Each row is a point. A path goes straight from each point to the next, and from the last back to the first. The post is the endless flat space through its rows: a point in 2 columns, a line in 3, a plane in 4, and so on, so that a path can go around it. How many times does the path go around the post? Going back the other way cancels.
In the rows, 128 means zero.

Post:
[[ 98 135]]
Path, 21 rows:
[[139 179]
 [ 82 183]
 [ 41 127]
 [ 89 106]
 [119 109]
 [132 101]
 [128 194]
 [ 62 200]
 [ 46 102]
 [115 101]
 [139 133]
 [105 169]
 [ 75 161]
 [ 79 103]
 [139  84]
 [136 143]
 [105 207]
 [ 31 143]
 [ 94  98]
 [115  67]
 [141 137]]
Times around: 4

Post:
[[ 74 135  99 120 115 140  95 117 126]
 [112 182 146 145  79 111  97 132 136]
 [ 85 104 116 151 132  82 142 115 108]
 [135 130 117 126 157 160 162  73 143]
 [173 181 153 126  40 125 129 177  98]
 [114 141 157 113 147 113 165 155 130]
 [126 186 120 132 178 153 141 109 129]
 [112 136  89 157 160  97  93 134 142]]
Path (29 x 9):
[[ 56  85 111 162 119  80 133  99 201]
 [101 143 147 158 117 113 174 142  68]
 [199 188 177 143 103 113 138 174 123]
 [186  77  91 144 140 108 124  84 147]
 [113 116 105 120 171 122  73  79 201]
 [115 124 144 137 152 103 100 141 144]
 [114 110 155 141  85 121 127 134 149]
 [158 112 149 132 146 101 119 162 121]
 [167 210 125 135 120 110 128  97  76]
 [ 85 183 126 109 165 109 160 100 174]
 [ 94 230 144 150 156 134 174 123 115]
 [ 78 180 103 163 165 135 125 164 134]
 [100 155 131 212 140   7 170  97 151]
 [116 125 130  71 136 152 167 166 169]
 [ 56  80 101 166 140  84 179  76 129]
 [ 79 144 131  71  72 121 162 148 108]
 [130 177 176  57 115 151 126 175 142]
 [165 143 132 133  63 160 142  92  96]
 [ 89  93  93 137 163 129  98  98 153]
 [ 63 134 136 108 113  89 105 152  69]
 [131 178 138 142 138  48 113 127 169]
 [ 98 161 148 119 129 105 201 154 131]
 [ 68 206 125 146 186 107 189 114 110]
 [ 99 188 138 162  87  61  73  96 145]
 [134 106 108 107 159 144 110 127 133]
 [ 91 122 143 168 177  95 118 188 120]
 [104 103  86 160  94 113 112 129 132]
 [ 53  50  83 122  98 108 111 102 178]
 [109 220 131  69  73 138 106 163 117]]
Times around: 0

Post (17 x 18):
[[ 72 142 141 184 128  61  89 135 124 128 109 115 115  87 128  83  74  93]
 [121 119 177 188 131  84 128 108 186 132  87 160 183 208 131  90 114 163]
 [132 156 130 148 174  78 152 135  84  49  72  78  98 110 145 110  92 124]
 [ 88 133 158 144 133 148 107 117 180  77  93 118 173 138 159 106  95 182]
 [102 165  65 149 154 133 138  71  52 153  99 159 106 111 166  89 115 109]
 [145 126 111 134 138  73 152  97 115 114 114  99 108 139  91 126 135 179]
 [140 101 124 163  80 166 155 138 136 141 111 168 122 142 139  79 108 129]
 [157 166  82 163 164 120 134 108 128 130 154 144  70  79 142 113 121  76]
 [168 166 121  90  98  94 135 156 155 135 123 186 153 135 152 172 146 182]
 [129 157 133 124  88 106 131  94 123 105 149 109  72  87 158 118 207 140]
 [146 129 157 163 104 152 126  99  98 151 136 121 137 150 135 167 185 203]
 [151 112 182  73 122 101 165 107 155 161  74 132 138 136 109  95  63 143]
 [146 136 133 121  79 152 173 118 121 186 106 186  85 130  73 114 105  72]
 [160 110 148  78 138 131 115 144 126  88 145 140  91  87 108  77 115  96]
 [ 94  94 128 157  77  76  91  36 163 161 135 193 118 113 150 139 159 147]
 [154 166 129 154  95  71 111 129 119 147  51 102 123 150 106 125  68 128]
 [139 128 112 119 104 103 169 108  68 135 135 120 140 211 141 160  89 142]]
Path, 26 rows:
[[136 129 192  74 123  62 127 150 157  83 124  95 180 181 134 172  90 224]
 [145 166 138 128 107 129 147 153 143  97 100 116 112  81 100  77  73 109]
 [118 146 183  69 133  31 159  76 154 140 117 163 145 140 137 152 113  91]
 [ 87 170 101 149 126 117 168  74  82 171  93 188  90 132 125 158 123  65]
 [ 97 121  84  87 130 124 122  99 139 137 113 209  89 101 113  62 117 114]
 [143 190  74 186 139  92 155  42 101 119 137 138  75 137 148 155 159 125]
 [107 193 144 233 129 126 136 170 136 114 101 123 120 104 124  71 141 105]
 [ 77 131 133 126 151  35 172 133 112  71 132  95 137 193  91  95 118 111]
 [131  99 128 191 117 120 128 159 165 105 100 134 132 113 152 144 124 175]
 [177 137 123 195 109 139 120 172  97 159 161 129 115 188 126 147 131 167]
 [ 68  97 145  39 132  82 180  67 106  95 150 114 129 171 126  51  29 117]
 [143 141 206 195  99 136 141 190 212 158  61 151 114  99 162 103  70 172]
 [172 107 124 164 145  78  63  40  69 102 143  98  93 109 112 102 102 118]
 [ 66 135 128 122 122  15 103  68 170  85 102 113 102  72 118 113 106 187]
 [166 141 118 146 119 108 205 123  88 104 154 154 144 207 168 122 143 183]
 [159 132 166 200 111  66 132  99 101 123 121 156 139 144  87 151 159 139]
 [156 170 174 131 166 114 220 103 169 164  63 154 168 208 122 153 128 124]
 [135 112 115 119 146  14 178  65  93  28 171  90  96 225 167 183 163 133]
 [121  59 126  83  22 131  90  73 184 155 153 187  84 144 104  79 167 171]
 [ 91 144 171  71  52 123  56  91 161 153 105 120  90  68 138 171 115 160]
 [110 157 129 126 115  68 184  85 165  36 129 115 127 149 147 170  71 160]
 [140 130 205 137  90 106 182  83 150 230  78 106 134 119  83 127  87 143]
 [179 162 185  74 159 129  70 113 146 155 190 142 123 126  95 127 142   7]
 [136 106 113 190 122 122 110 102 216 141  98  96 109 103 113  98 148 158]
 [144  76 119 202  88 130 144  75 147 180 111 151  57 160 177 157  86  78]
 [104 113 113 167  88 170 122 148 131 129 118 120 110 157 103  33  74 166]]
Times around: 4

Post:
[[ 83 115  99 158 120 177 141 164 119 130 105 104 137 114 144 124 130  96]
 [ 88 154 116  93  99 106  82 133  90  89 158 128 143  73 132  40 128 146]
 [ 50  96 123 157 133 145 136 136 121 110  65 140 105 103 103 185 147 107]
 [107 122 138 143 130 145 179 201 110  92 102 135 147  93 109 173 152  95]
 [196 107  99 102 122 144  91 124 145 156 153 137  83 188 160 112 147 138]
 [147 116 124 124 101  93 114 144 169 164 163 111 117 156 137 101 132 185]
 [155 141 134 103 115 152 109  94 129 175 151  75 123 189 105 104 168 150]
 [ 95 130 120 171  86 150 156 129 128  77 100 135 142  85 153 172 171  87]
 [ 86 101 128 185 141 153 130 165  65 131  92 113 124  89 158 189 191  88]
 [104  96 141 164 115 157 137 164 156 111  94 121 123  90 121 142 193  82]
 [140 132 120 116 112 101  96 148 142 115 138  55  97 171 129 134 141 142]
 [163  99 138 118  55 119 109 124 123 148 142 117  74 200 128 112 134 153]
 [165 130 144 138 108  98  83  77 123 163 101  92 108 172 145  89 107 135]
 [ 65 117 155 167 144 169 175 160  97  90 126 106  85  80 152 156 142  84]
 [112 141 156 167  94 149 110 140 131 168 130 123 111 113 121 157 139  76]
 [ 69 124 165  68  98 114  43 118 103 116 153 151 183 120 177  54 102 124]
 [ 73 120 112  27 103  90 126 147 109 121 156 131 131 102 155  69 159 108]]
Path, 24 rows:
[[149 117 131 120  82  56 189 249 143  97 101 112 101 122 133 187 160 141]
 [154 109  88 128  60 126 159 187 187  89 151 178 118 142 166 143 193 124]
 [ 82 106  89 123  88 140 115 133 145  96 157 151 135 126 123 103 122 110]
 [ 85  98  97  68 120  99  68 151  51 112 125  85 128 142 148 150 146 150]
 [115 113 142 201 100 175 127 146 115  74 115  96 117  81 136 150 183 110]
 [ 41  51  95 143  78 131  99 163 123 133 106 183  79 132 143 155 102  88]
 [ 85 159 150 120 132 177 164 152  90 136 139  87 153 121 156 127 208  42]
 [122 112 117 145 120 119  97 139 108  90  95 144 169 113 145 159 205 100]
 [ 44 183 179 147 117 109 182 205  59  61 184 131 142  43 185 148 157 118]
 [108 132 112 140  54 124 118 124 103  84  98 156 112 158 145 125 118 181]
 [117 107  93  79 130 176 150 156 117 206 137 181 123 193 126 114 112 119]
 [ 66  72 187 149  88 152  94 108  84 155 116 188 111 116 117 117 131  81]
 [ 48 112 206 142 105 205 127 159 149 163 134 115 184  98 106 155 186  72]
 [ 61 127 111  53 103  71 110 150 136  77 105  82 110 116 122 142 193 147]
 [133 207 185 103  82 158 136 136 109 188 170  92 157 101 141 132 113  91]
 [166 114  88  97 119  75 164 119 182 111 137 123  68  87 118 142 166 172]
 [107 142 147  81 140 136 137 162  71 101 139  74 124 130 136 169 147 104]
 [123 110 135 194 127 135  57 157 169 160  80  41 181 133 105 151 142  92]
 [ 85 117 136  81 165 148 149 179 117 136 155  69 132 137 128  97 182  94]
 [130  95 183 127  80 204  98 169  61 153 166 134 172 179 172 100 165  70]
 [103  89 117 125 124 130 121 157 200 137  95 171 130  86  88 153 196  76]
 [ 80 128 146 111 131 115 106  78 157 136 110 110  95 161  78 124 177 105]
 [138 149 111 166  55 105 111 132 118  84 106 152 127 112 168 165 183 126]
 [181 133 115 137 188 188 190 157 130 112 162 103 127 109 173 101 157 148]]
Times around: 0

Post:
[[139 132 156 205 133 150  97 102 131 112 110 156 148  86 116 161 116 141]
 [113  99 137 148 136 108 184  89 169 147 111  65 102 148 186 117  87 143]
 [130 129 160  81 164 144 112 113  70 136 100 155 164  95 128 164 139 107]
 [159  88 166 147 123 141  93 144  50 122 145 120 175  32  82 122 145  80]
 [160 169 102 112  81 103 132 199 193 128  70 160 138 123 110 179 131 118]
 [145 141 144 118  95 104  89 126 201 137  99  95  92 128 146 142 103 133]
 [112 108 134 112 122 129 128 135  99  90 151 134 163  57 138 153 154 117]
 [129 120 130 118 149 140 132  76 160 119 144  67 130 144 132  80 121 123]
 [146 114 131  99 101  98 134 163 146 150 133 147 108 141  85 157 146 144]
 [185 143 125 157  86 128 137 128 156 107 115 106  78 114 143 131  88 149]
 [139 182 110  82  71 130 133 159 166 184 125 142 107 128 105 169 123 103]
 [156 146 102  93  94  98 121 172 146 117 155 140 149 149 105 192 111  92]
 [103  83 110  90 123 167 108 105  37 119 105 125 161 112  90 138 159  65]
 [129 104  82  80 141 115 137  87 114 153 143  66 177 150 144 103 112 171]
 [117  97 103  67 139 135 134  92  79 169 147  87 152 179 171  84 175 107]
 [150  90 129 159 158 144  90 173 110 105 131 149 134  55 117 138  95 117]
 [150  92 172 144 127 206  94 138 123 124 117 132 167  55 112 157 117 126]]
Path:
[[120  93 139 115 128 106  96 193 129 154 124  88 118 107 128 174 142  20]
 [183 189  92 191 144  99 133 115 150  96  95 151 161  90 163 116 152 152]
 [133 122 108  79 134 127 103 129 125 103 106 155 184 106 120 192 100 138]
 [138 194 146  84 117 103 122 114 116  76 100 161  87 108 147 124 151 163]
 [139 141 129 144 135 186  87 153 155 151 161 138 162 103  90 100 167 118]
 [168 147 143 105 101  90 134 167 133 154  97 141 123  78  63 188 142  79]
 [196 100 141 123 195 185  90 148  73 157 110 154 174   7  52 142 111 128]
 [ 99 107 163  69  91  66 145 141 133 168 141 147 100  60  90 156 132 106]
 [122 104 205 143 119 131 113 123 171  89 102 166  81 139 145 156 154 165]
 [171 103 116 178 116  93 147 183 115  82 175 143 169 160  89 201  89 100]
 [172 120 118 127 126 101 197 189 126 106  89 139 143  50 150 157 134 166]
 [120 184 133  88  97 147  85  40 137 180 124  94 150 151 184 141 152  87]
 [169 165 115 144  78 127  83 113 159 123  98 140 140 100  81 122 120 155]
 [121 187 123 117 103 177 145 119 138 122 121 142 157 104 124 187  88  92]
 [174 139 141 136 126  89  37  89 148  64  92  43 245 178  54 185  96 116]
 [162 181 132 178 113 190 144 106  86 161 142 128 188  66 124 157 134 109]
 [159 132 162  91 206 131  89 173 149 218  72 179  75  64 150 171  74 136]
 [122  72 128  84 140 147 110 169  82 147 192 193 136  69 149 130 147 112]
 [145  81 191  96 161 154 130 127 134 173 150 102 149 145  62 125 100  99]
 [152 141 130 142  76 135  83 146 152  86 129 111 184  95  95 154 163 102]
 [189  86  78 174 110 124  99 146  66 164  93 114 210  78  52 113 181 141]
 [111 123 100  88 132 132  87 126 121 129  66 183  95 167 155 164 166 103]
 [161 117 129 161  61 143 113  88 107  98 112 102 131  74 123  73 119 123]
 [101 159 127 107 130 115 132 103 165  61 193  89 130 150 201 159 103  86]]
Times around: 5

Post:
[[169 117 160 160 119 113 116 120 113 183 125 183  97  78 128 119 153 112]
 [120 125 155  86 124 184 101 145 164 174 122 166  88  95 134  79 131 163]
 [148  92  93 130 101 156 161  98 106 149 149  97 159 171 135 139 121  90]
 [174 157 188 137  94 162  95  94 166 161 115 141 175 104 143 142 140 160]
 [166 119 126  84 100 149 125 143  62 185 125  72 119 114 135 127 130 186]
 [169 172 119 163 126 146 134 161 145 148 135  94 112 110 103 126 133 178]
 [162 155  83 147 112  57 147 151 124 133 122  95 112 138 125 145  83 111]
 [126 112 204  41 182 174 141  51 124 164 108 177 100 135 130 140  88 146]
 [183 137 133 153 127 113 165  97 127 139 118 113 143 135 153 112 157 180]
 [119 204 101 191 175 106  84 175  96  90  60 190 152  82  64 112 123 102]
 [117 123 167 154 109 122 133  76 134 149 145  90 157  98 172 128 126 160]
 [164 144 102 165 105 102 133  63  84 148 102 118  91 137 117 121 114 119]
 [132 119 129 162  81  82 143  99  57 196 152 152 122 117 188 130 128 185]
 [192 134 201 108 104 155 120 103 141 164 108 135 128 133 104  92  84 166]
 [170 146 152 154  51 139 146 117 115 125 162 107 156 118 159 143 133 131]
 [152 118 124 141  52  91 184 109 102 181  93 115 112 118 131 140  98 144]
 [ 93 133  45 145  65  80 135 109 149 115 213 119 181  87 141 144 105 123]]
Path, 23 rows:
[[147 141 131  88 112 104 131  91  95 172 160 104  83 163 150 103  84 161]
 [115  96 230 154 139 117  95  91 124 183  65 171 135 127 169  84  98 165]
 [144 118 146 111 183 154 112 121 129 147 107 122 156 156 154 127 159 149]
 [191 172 145 191  74 123 115 144 190 103 168 131 123 114 115 145 106 124]
 [144 150 171 158 109 105 162  99  89 156 116 132  72 100 172 117 107 202]
 [159 175 146 227 155 130 139  95 122 113 139  93 124 128 147  86 160 104]
 [200 151 201 134 132 173 144  61  47 204  43  89 111 136 122 147 115 231]
 [100  78 101 169  38  83 163 115 115 127 109 171 150  78 135 144 138  74]
 [123 143 129  63  63 109 108 108  68 185  96 139 118 156 124  84  79 186]
 [176 130  99  85  49 149 208 110 120 129 143  67 152 111 127  71 136 151]
 [184 173 156 128  17 103 125  98 167 176 217 136 160  96 148 168 128 123]
 [163 174 138 166 131 117 134  75  60 186 117 115  82 125  94 130 133 193]
 [173 212  90 116 145 189  95 105 143 122 126 166 123 132  44  68  74 134]
 [ 76 117 133 148  25  43 212  83 141 132 161 191 135  59 201 202 107  14]
 [143 135  68 219 144 137 166 102  30 160  87  83  81 123  79  72 137 200]
 [182 187 181 135 164 171 113 140 122 127  70 149  65 126 108 133 121 156]
 [125 150 128 107 103 139 104 124 147 138 113 140 114 128 123 133 125 129]
 [160  80 159 195  50  75 135 134 177 154 128  61 108  68 145 183 137  73]
 [168 127 207 249  78 212 123  83 110 171  35  75 141 107 141  64 135 239]
 [145 171  82 112 103 144 146 133  76 141  94 200 131 115  95  83  86 174]
 [ 95 122 106 188 116 107 116  67  56 185  87 153  60 107 205  90 161 135]
 [160 143 223 177  33 151  64 144  86 194  53 124 118 105 150 114  80 192]
 [169 145 126 110 196  67 138   9  60 131 155  92  81 179 147 200 137 143]]
Times around: 1

Post, 17 rows:
[[148  76 134  76 159 151  91 141 164 105 133 109 130 134 190 118 146  89]
 [157 110 138 114 163 124 140 117 155  98 124 114 109 110 169 136 124 152]
 [145 141 117 171 114 123 144 158  88 113 123 161 126 133 163 142 154 138]
 [114 152 150  98 152 130 137 127 117 134 120 140 124 138 147 111 114 125]
 [106  95 150 109 136 150  80 108 146 121 154 138 111 144 159 101 144 119]
 [106  77 122 134 103 108  98 159 151  94 102 101  59 193 107 160  96 106]
 [113 107 119 113 126 114  91 130 114 153 107 109 123 117 134  99 121 134]
 [130 156 138 139  97 130 140  75 138 138 128 139 120 138 134 114 108 110]
 [120 117 133 136 136 122 146  88 147 143 147 121 119 152 121 162 138 130]
 [125 186 101 138 163  86 167 153 154  98 102 141 134 101 157  86 126 119]
 [127 113 100 111 135 117 132 126 143 115 123 147 120 133 161 137  78 136]
 [121 140 136 142 115 135 128 107 110  95 147 125 148 115 124 121 130 122]
 [151  55 119 161 129 147 112 166 209  66  59 150  70 140 128 183 173 102]
 [115 149 148 131 129  98 105  75 125 102 146 112 177 179 112  92 117 137]
 [137 145 111 143 116 140 139 154 145 127 115 122 120 140 136 125 133 142]
 [149 159 112 122 134 121 120 143 133 139 138 145  99 120 137 134 143 133]
 [126 123 113 128 123 142 143  99 100 128 140 127 109 157 118 125 131 112]]
Path:
[[110  75 134 142  84 111 123 104 123 147 129 130  80 142 142 158 141 132]
 [128 105 138 127 137 139 154 124 150 119 102 135 112 188 112 151 154  98]
 [121 115 146 142 110 129 125 108 132 100 119 115 131 128  86 135 129  98]
 [140  99 155 140 111 136 144  92 173 108 148 169  86 155 138 166 168 136]
 [130 150 155 151 124 147 168 139 178 137  92 145  55 157 144 148 214 140]
 [153 144  79 123 141  88 158 151 165 122  83 138  87 118 115 118 129 141]
 [134 146 173 148 147 121 134 189 125 117  96 179 136 121 164 107 164 122]
 [138 192 151 195 115 161 168 117 175 101  87 179 128 131  92 129 188 108]
 [154 131 144 134 118 153 130 118 145 124 162 113 113 249 108 139 165  59]
 [123 114 100 108 123 111 145 120 109 119 155 153 117 109 145  97 101 118]
 [127 151 164  81 144  94 148  96 124  90 147  82 102 144 106 115 103 150]
 [ 79  83  87 147 109  98 162  73  90 162 147 133  82 139 162 193  93 125]
 [138 148 164 145 123 150  90 112 154 117 154 142 113 104 155 143 144 146]
 [106 119 137 147 138 122 109 101 171 127 139 139 157 143 158 107 148  99]
 [117 155 141 128 150  84 158 124 118 124 124 146 131 157 141 112 106 129]
 [139 120 108 153 112 122 171 116 142  72  77 154 111 124 130  88 147  88]
 [144 108  98 116 116 140 169  85 121 102 141  72 103 121 133 137  99 115]
 [ 88 132 130 129 119  96 157 109 142 148 137 109  81 116 109 173  94 164]
 [126  93 159 117 163  92 136  85 119 152  97 154 127 154 156 101 147 154]
 [157 144 150 147 112 176 129 132 156  88 105 143 105  31 134  90 158 115]
 [131 141 109 144 111 147 132 145 129 126 124 145 122 146 117 127 114 106]
 [138  91 107  82 164 116  94 135 201 124 132 152 106 134 156 140 110 136]
 [137 155 142 110 122 113 133 162 142 100  76 156  81  81 112 158 101 147]
 [151 149 126 107 107 139 146  99 101 111 109 115 142  84 147 151  93 126]
 [134 177 154 114 172 118 105 136 129 123 120 127 164 137 146  98 145 160]
 [113  77 143 159 145 136 136 118 110 160 121 150  55 143 129 178 150 143]
 [163 185 147 124 147 151 169 173 157 109 105 131 136 122 124  79 170 116]
 [118 104 143 113 117 123 118 101 177 159 102 178  76 191 145 127 114 130]]
Times around: 2
